Each row of a before or after table is a point. The points were changed in one or more steps. Then noise was added and the rows were shuffled. The steps act on how far a point lies along the listed directions, d1 being the first. Name the steps. A step turns or swaps two directions, mirrors them in a line or flattens them onto one, adds a multiple of one to another, or multiplies one. Angles are multiples of 10 degrees, from the lower direction toward the higher: turns from -170 to 170, lines from 10 to 170 but not 90. Use the fewest steps. Two steps may share a direction if one is a turn and the other turns, adds or multiplies; they go together, in the order done. Otherwise the lowest direction goes first.

Directions:
(1): [-0.56 -0.42 -0.20]
(2): [ 0.17  0.11 -0.70]
(3): [-0.44  0.59 -0.01]
Before (12 x 3)
[[ 0.05  0.26  0.35]
 [-0.11  0.02  0.01]
 [ 0.82 -0.59  0.24]
 [ 0.14  0.32 -0.45]
 [-0.46 -0.80 -0.60]
 [ 0.20  0.43 -0.54]
 [ 0.09  0.34  0.33]
 [ 0.29  0.00  0.32]
 [ 0.60 -0.50  0.51]
 [ 0.49  0.03  0.12]
 [ 0.05  0.16  0.09]
 [ 0.44  0.12 -0.80]]
After (12 x 3)
[[ 0.04  0.10  0.05]
 [-0.77 -0.61  0.33]
 [-0.13 -0.49 -0.10]
 [ 0.12 -0.14  0.08]
 [ 0.18 -0.03 -1.16]
 [-0.17 -0.40  0.23]
 [ 0.44 -0.05 -0.56]
 [ 0.15 -0.26  0.33]
 [-0.50  0.91 -0.47]
 [ 0.24 -0.29  0.36]
 [-0.86 -0.66 -0.14]
 [ 0.53 -0.05 -0.74]]
Steps: turn d1 and d3 by 110 degrees; multiply d2 by 1.3

Directions:
(1): [ 0.36  0.28 -0.18 -0.20 -0.69 -0.78 -0.18  0.20]
(2): [-0.76  0.40  0.07 -0.70  0.13 -0.26  0.21 -0.25]
(3): [ 0.16 -0.24 -0.41  0.18 -0.08 -0.23  0.39 -0.97]
Before (9 x 8)
[[-0.39  0.05  0.25  0.13  0.51  0.50 -0.06  0.38]
 [ 0.50  0.16 -0.14  0.10 -0.61 -0.84 -0.05  0.07]
 [ 0.51 -0.02 -0.59  0.15 -0.58 -0.52  0.30 -0.59]
 [-0.55  0.21  0.56 -0.19  0.25  0.49  0.02  0.18]
 [-0.18 -0.21 -0.28 -0.04  0.52  0.26  0.40 -0.98]
 [-0.27  0.00  0.05  0.16  0.46  0.51  0.00  0.24]
 [ 0.63  0.58  0.03 -0.46 -0.88 -1.48 -0.45  0.56]
 [ 0.18 -0.23 -0.02 -0.17 -0.48  0.17 -0.14  0.22]
 [-0.58  0.07 -0.10 -0.29  0.13 -0.16  0.20 -0.21]]
After (9 x 8)
[[ 0.02  0.09  0.11  0.15  0.09  0.09 -0.09  0.39]
 [-0.17  0.26  0.40 -0.16 -0.19  0.11 -0.06  0.24]
 [ 0.02 -0.04 -0.34  0.08 -0.09  0.06  0.42 -0.54]
 [ 0.19 -0.05 -0.32 -0.06  0.06 -0.09  0.15 -0.55]
 [ 0.00 -0.24  0.00 -0.11 -0.30  0.30 -0.05  0.12]
 [-0.28  0.39  0.31 -0.58  0.19 -0.53 -0.03  0.05]
 [-0.01  0.05 -0.07  0.23  0.08  0.10 -0.16  0.34]
 [-0.09  0.04  0.11  0.09  0.00 -0.24  0.08 -0.12]
 [-0.40  0.19 -0.10 -0.21 -0.05 -0.36  0.16 -0.07]]
Steps: flatten d1 and d2 onto the line at 70 degrees; multiply d3 by 0.7

Directions:
(1): [-0.50  0.06 -0.15 -0.19  0.92 -0.52  0.14 -0.23 -0.46 -0.34  0.37  0.61
  0.41 -0.05]
(2): [-0.58  0.18  0.27  0.45 -0.14 -0.51 -0.81 -0.47  0.23  0.32  0.34 -0.52
  0.27  0.30]
(3): [ 0.79  0.57 -0.01 -0.03  0.70  0.00 -0.45 -0.11  0.11  0.79 -0.17  0.14
  0.05 -0.40]
(4): [-0.59  0.17 -0.83 -0.57  0.12  0.21  0.07 -0.17 -0.30  0.41  0.00 -0.68
 -0.46 -0.26]
Before (12 x 14)
[[ 0.16  0.08 -0.36 -0.21  0.16  0.38  0.24 -0.16 -0.34  0.11  0.07 -0.28
  -0.46 -0.20]
 [ 0.58  0.28 -0.60 -0.46  0.91  0.28  0.76  0.13 -0.49 -0.18 -0.30  0.63
  -0.09 -0.51]
 [ 0.30  0.06 -0.71 -0.79  0.83  0.12  0.64  0.35 -0.55 -0.12 -0.30  0.50
  -0.21 -0.64]
 [-0.19  0.23  0.01  0.40  0.43 -0.69 -0.47 -0.15  0.00 -0.31  0.25  0.00
   0.47  0.18]
 [ 0.52  0.08 -0.24 -0.29  0.23  0.34  0.72  0.51 -0.57 -0.40 -0.45  0.81
   0.16  0.00]
 [ 1.26 -0.40  0.92  0.43  0.36  0.22  0.63  0.22  0.09 -0.92 -0.33  1.29
   0.52 -0.06]
 [ 0.34  0.17 -0.64 -0.53  0.50  0.42  0.78  0.58 -0.18  0.12 -0.47  0.31
  -0.56 -0.40]
 [-0.48 -0.14 -0.57 -0.63  0.51 -0.24  0.24 -0.37 -0.32 -0.33  0.03 -0.19
  -0.02 -0.03]
 [-0.30 -0.40 -0.65 -0.58 -0.05  0.47  0.52  0.32 -0.51 -0.23 -0.05 -0.01
  -0.24 -0.18]
 [-0.79 -0.03 -0.25 -0.06  0.24 -0.39 -0.20 -0.54 -0.07  0.20  0.59 -0.33
   0.17  0.20]
 [ 0.12 -0.11 -0.25 -0.36 -0.41  0.42  0.77  0.40 -0.30 -0.39 -0.16 -0.27
  -0.67  0.11]
 [-0.40  0.28 -0.51 -0.37  0.43 -0.08  0.55 -0.17 -0.62 -0.23  0.14  0.15
  -0.30 -0.05]]
After (12 x 14)
[[-0.66 -0.12 -0.02 -0.01 -0.59 -0.02  0.31  0.07 -0.20 -0.40  0.19 -0.66
  -0.52  0.52]
 [-0.59 -0.04 -0.14 -0.19  0.24 -0.48 -0.19 -0.55 -0.02 -0.18  0.17 -0.37
   0.21  0.21]
 [-1.02  0.00 -0.94 -0.62  0.17 -0.08  0.31 -0.03 -0.53 -0.09  0.06 -0.49
  -0.34 -0.29]
 [ 0.49  0.22  0.02  0.22  0.56 -0.36 -0.22  0.11  0.07 -0.19 -0.07  0.42
   0.33  0.01]
 [-0.26  0.09 -0.18 -0.01 -0.03  0.17 -0.15 -0.39 -0.26  0.12  0.29 -0.58
  -0.36  0.02]
 [-0.64  0.36 -0.32  0.01  0.10 -0.39  0.03 -0.41 -0.41 -0.17  0.35 -0.21
  -0.18  0.21]
 [-1.03  0.03 -0.80 -0.51 -0.14  0.09  0.47  0.17 -0.29  0.09 -0.09 -0.61
  -0.62 -0.09]
 [-0.74  0.11 -1.03 -0.54  0.26  0.23  0.62 -0.19 -0.53 -0.15  0.02 -0.37
  -0.37 -0.27]
 [-1.04 -0.41 -0.41 -0.16 -0.42 -0.02 -0.14 -0.05 -0.32 -0.11  0.25 -0.47
   0.05  0.21]
 [ 0.45 -0.63 -0.27 -0.56  0.12  0.77  1.51  0.38 -0.49 -1.00 -0.42  0.62
  -0.29 -0.44]
 [-0.57 -0.16 -0.75 -0.49 -0.23  0.33  0.68  0.34 -0.77 -0.43 -0.24  0.01
  -0.09  0.19]
 [-0.05  0.09  0.37  0.37  0.33 -0.43 -0.48 -0.44  0.16  0.32  0.49  0.00
   0.47  0.20]]
Steps: multiply d1 by 0.7; turn d2 and d3 by 40 degrees; turn d2 and d4 by -60 degrees

Directions:
(1): [ 0.29  0.74 -0.69  0.42 -0.37  0.70  0.03  0.03  0.30  0.34 -0.19  0.44
 -0.19  0.49  0.03 -0.69  0.18 -0.64  0.21  0.52 -0.48  0.21 -0.40  0.10]
(2): [ 0.23 -0.34 -0.62  0.25  0.01  0.42  0.53  0.59  0.20  0.32 -0.75  0.46
  0.55  0.14  0.30  0.54  0.25  0.91 -0.36  0.16  0.43 -0.14  0.09  0.07]
(3): [-0.05  0.52  0.13 -0.57 -0.10 -0.22  0.17 -0.22 -0.66  0.40  0.24  0.36
 -0.40  0.34  0.50 -0.28  0.12  0.67 -0.17  0.47 -0.37  0.02  1.10  0.30]
(4): [ 0.17  0.12  0.05  0.29  0.06  0.71  0.56  0.36 -0.14  0.01 -0.26 -0.53
 -0.87 -0.96  0.11 -0.37 -0.42 -0.26 -0.24 -0.03  0.34 -0.58  0.51 -0.03]
Before (10 x 24)
[[ 0.17  0.41  0.49 -0.59  0.10 -0.55 -0.68 -0.88 -0.66 -0.02  0.47  0.47
  -0.06  0.52  0.06 -0.12 -0.11 -0.03  0.32  0.10 -0.68  0.55  0.13  0.39]
 [-0.06 -0.64  0.47 -0.19  0.29 -0.46 -0.02  0.42 -0.02 -0.32  0.22 -0.57
   0.15 -0.20 -0.13  0.52  0.01  0.05 -0.13 -0.54  0.36 -0.19  0.12 -0.18]
 [ 0.43  0.75 -0.65  0.31 -0.32  0.68 -0.01 -0.03  0.15  0.71 -0.54  0.55
   0.06  0.69  0.04 -0.45  0.08 -0.09  0.17  0.76 -0.38  0.05 -0.20  0.04]
 [-0.01  0.05  0.76 -0.02 -0.05 -0.16 -0.31 -0.63 -0.50 -0.50  0.65 -0.41
  -0.24 -0.60 -0.11 -0.24 -0.25 -0.33 -0.04 -0.41  0.17 -0.08  0.17 -0.07]
 [-0.25 -0.28  0.44 -0.30  0.18 -0.15 -0.17 -0.09 -0.18 -0.13  0.38 -0.55
  -0.36 -0.44  0.22  0.05 -0.51 -0.40  0.28 -0.19  0.33 -0.11  0.27  0.05]
 [-0.30 -0.20  0.38 -0.09  0.56 -0.59 -0.55 -0.36  0.07 -0.20  0.34  0.31
   0.46  0.64 -0.11  0.30  0.11  0.58  0.14  0.20 -0.01  0.27 -0.20 -0.04]
 [-0.22 -0.38  0.52 -0.13  0.18 -0.11 -0.53 -0.20  0.11 -0.42  0.46 -0.50
  -0.16 -0.36 -0.18  0.21  0.21 -0.48  0.26 -0.38  0.18  0.32 -0.30 -0.04]
 [-0.24 -0.12  0.08  0.04  0.12 -0.77 -0.01 -0.25 -0.12 -0.27  0.35 -0.12
   0.24 -0.26 -0.17  0.13 -0.09  0.12 -0.03 -0.25  0.12  0.17  0.20 -0.04]
 [ 0.19  0.88 -0.51  0.00 -0.19  0.63  0.33  0.16 -0.37  0.56 -0.35  0.54
  -0.53  0.40  0.47 -0.71  0.22  0.18 -0.01  0.83 -0.47 -0.02  0.45  0.05]
 [ 0.60  1.15 -1.59  1.10 -0.48  1.61  0.10  0.08  0.88  0.83 -0.77  1.09
   0.14  1.27  0.11 -1.05  0.64 -0.67  0.26  0.99 -0.76  0.44 -0.42 -0.07]]
After (10 x 24)
[[ 0.24  0.12  0.19  0.52 -0.17  0.51 -0.01 -0.23 -0.13 -0.39  0.15 -0.27
  -0.17 -0.68 -0.13 -0.30 -0.23 -0.55 -0.08 -0.27  0.33 -0.18 -0.23 -0.11]
 [ 0.09  0.10 -0.17  0.29 -0.08  0.65 -0.14  0.10  0.29  0.00  0.01 -0.10
  -0.35 -0.13  0.04 -0.21  0.33 -0.56  0.18  0.07  0.02  0.27 -0.31  0.10]
 [-0.35 -0.21  0.67 -0.74  0.37 -0.64  0.01 -0.08 -0.82 -0.06  0.15 -0.23
  -0.25 -0.28  0.28  0.27 -0.03  0.90 -0.20 -0.04  0.12 -0.21  0.88 -0.14]
 [-0.04 -0.14 -0.03  0.18  0.09  0.42 -0.05  0.16  0.22 -0.05  0.05 -0.41
  -0.31 -0.40  0.15 -0.13 -0.47 -0.78  0.35 -0.06  0.35 -0.10 -0.20  0.01]
 [-0.03  0.19  0.40 -0.70  0.05 -0.50 -0.07 -0.37 -0.67  0.48  0.06  0.21
   0.02  0.38  0.26  0.18 -0.05  1.03 -0.10  0.39 -0.13 -0.13  0.93  0.10]
 [-0.04 -0.02 -0.38  0.54  0.01 -0.21  0.09 -0.02  0.35 -0.22 -0.02 -0.03
   0.31 -0.23 -0.28 -0.02 -0.06 -0.26  0.02 -0.16  0.14  0.16 -0.32 -0.07]
 [ 0.25 -0.11 -0.24  0.43 -0.07  0.35 -0.03  0.55  0.53 -0.15 -0.07 -0.26
   0.14  0.17 -0.25 -0.07  0.14 -0.85  0.15 -0.15  0.04  0.00 -0.69 -0.19]
 [ 0.22 -0.47  0.39 -0.17  0.38 -0.26 -0.23 -0.24 -0.36 -0.22 -0.16  0.11
   0.31 -0.21 -0.03  0.65 -0.25  0.42 -0.03 -0.38  0.23  0.11 -0.03  0.19]
 [-0.10 -0.27 -0.06  0.36  0.51 -0.02 -0.34  0.01  0.42 -0.15 -0.08  0.34
   0.59  0.51 -0.16  0.30  0.12  0.40  0.10  0.22  0.21  0.17 -0.55 -0.10]
 [-0.25  0.56  0.36 -1.04  0.13 -0.63  0.08 -0.68 -1.08  0.70  0.40  0.76
  -0.21  0.94  0.88 -0.12  0.51  1.77 -0.35  0.68 -0.59  0.16  2.43  0.26]]
Steps: turn d1 and d3 by 100 degrees; flatten d2 and d4 onto the line at 120 degrees
